Rows are points. Each copy is the shape, with its points in the same order, turned, moved and blurred by noise. Say if it was mirrored as well.

Shape (5 x 2)
[[ 39  29]
 [-46  37]
 [-57 -35]
 [ 45  18]
 [ 31 -42]]
Copy 1 (5 x 2)
[[ 47  31]
 [-40  15]
 [-42 -57]
 [ 55  22]
 [ 55 -37]]
Copy 1 is: only turned
Copy 2 (5 x 2)
[[ 10 -48]
 [-65  -7]
 [-30  55]
 [ 19 -44]
 [ 44  13]]
Copy 2 is: mirrored
Copy 3 (5 x 2)
[[ 48  26]
 [-35  33]
 [-43 -39]
 [ 58  12]
 [ 40 -50]]
Copy 3 is: only turned
Copy 4 (5 x 2)
[[ 29 -53]
 [-51 -29]
 [-31  38]
 [ 44 -34]
 [ 63   9]]
Copy 4 is: mirrored

Shape (9 x 3)
[[ 35  76 -11]
 [ 17 -42 -20]
 [-59 -19  34]
 [ 26  31  33]
 [-30  15 -57]
 [ -1 -50 -18]
 [-19   8  31]
 [-19 -30  -9]
 [-12  57  29]]
Copy 1 (9 x 3)
[[ 30  95  -1]
 [ 36 -24   4]
 [-28  -8  77]
 [ 40  58  46]
 [-31  19 -21]
 [ 22 -35  15]
 [  4  25  59]
 [  3 -14  28]
 [ -2  78  53]]
Copy 1 is: only turned
Copy 2 (9 x 3)
[[ 13  77   0]
 [  6 -41 -40]
 [-23 -51  61]
 [ 29  21  30]
 [-56   6 -24]
 [ -3 -51 -17]
 [ 13  -9  37]
 [-18 -40  -8]
 [  2  41  45]]
Copy 2 is: only turned
Copy 3 (9 x 3)
[[ 66  57 -31]
 [  3 -45   3]
 [-61  15  46]
 [ 39  27  31]
 [-23   7 -50]
 [-19 -48   5]
 [ -2  33  32]
 [-23 -19   5]
 [ 18  62  13]]
Copy 3 is: only turned

Shape (11 x 6)
[[ 35  -1  -9  14 -27  16]
 [ 45   2  58 -13  21  30]
 [ 30 -12  31 -44   3 -57]
 [ 21 -11 -25  41 -39   2]
 [ 14 -16  -7  45   1   7]
 [  4  -9 -23   3 -32 -54]
 [-16 -20 -31 -28 -16   7]
 [-28 -41  26 -10   2  40]
 [-13  -9  32 -20  16  40]
 [-13  17  -5  43  44  -6]
 [-39  25 -26  19 -60  13]]
Copy 1 (11 x 6)
[[ -1 -17  11  26  -1  34]
 [ 10  43  72  14  25  15]
 [ 49  16  21 -13  24 -50]
 [-12 -49   5  24  -4  15]
 [-44 -18  10  10  13  12]
 [ 10 -33 -20  -7  -5 -39]
 [  7   1 -25 -31 -23  18]
 [-26  24  35 -54  -9  29]
 [-13  42  34 -26 -15  34]
 [-56  38  -1  14  16 -14]
 [-31 -22 -14  12 -70  11]]
Copy 1 is: only turned
Copy 2 (11 x 6)
[[ 18  38 -10  29 -23  24]
 [ 44 -20  51   7  11  38]
 [ 71  -4  18  -2  17 -55]
 [ -4  45 -27  50 -17  11]
 [ -7   4 -22  54  -3  15]
 [ 11  34 -33  21   0 -50]
 [-14  13 -16 -21 -25 -17]
 [-26 -37  32   8 -23  -2]
 [-11 -31  36  -7   3  19]
 [-15  -8 -26  30  57  15]
 [-46  68 -10  13 -12  -3]]
Copy 2 is: only turned
Copy 3 (11 x 6)
[[ 22  18 -39   2  -5  17]
 [ 63 -24 -43 -39  -3 -25]
 [ 95  24  35 -18  21  -6]
 [ -3  31 -25  34 -21  19]
 [  9  -1 -21  32  -6  -8]
 [ 22  54  28  24  11  13]
 [ 12  -4  16 -13  21  52]
 [ 10 -49  10 -22 -37  15]
 [ 23 -33   0 -47  -7  -5]
 [-16 -15  -2  31  31 -47]
 [-52  41  -2 -17  -2  27]]
Copy 3 is: mirrored
Copy 4 (11 x 6)
[[  6  11 -32  -8 -33   0]
 [ 28  55   4  18   8  46]
 [ 26  39  64 -42 -22   7]
 [  4 -21 -31  -3 -43 -19]
 [ 17 -19 -21  12  -6 -15]
 [  0 -10  26 -39 -46 -39]
 [-35  -8  -1 -48 -10   9]
 [-31 -17  13  11  13  48]
 [-25  21   9  12  24  40]
 [  6  -2   4  19  36 -46]
 [-73  -9 -21  -1 -42 -33]]
Copy 4 is: only turned
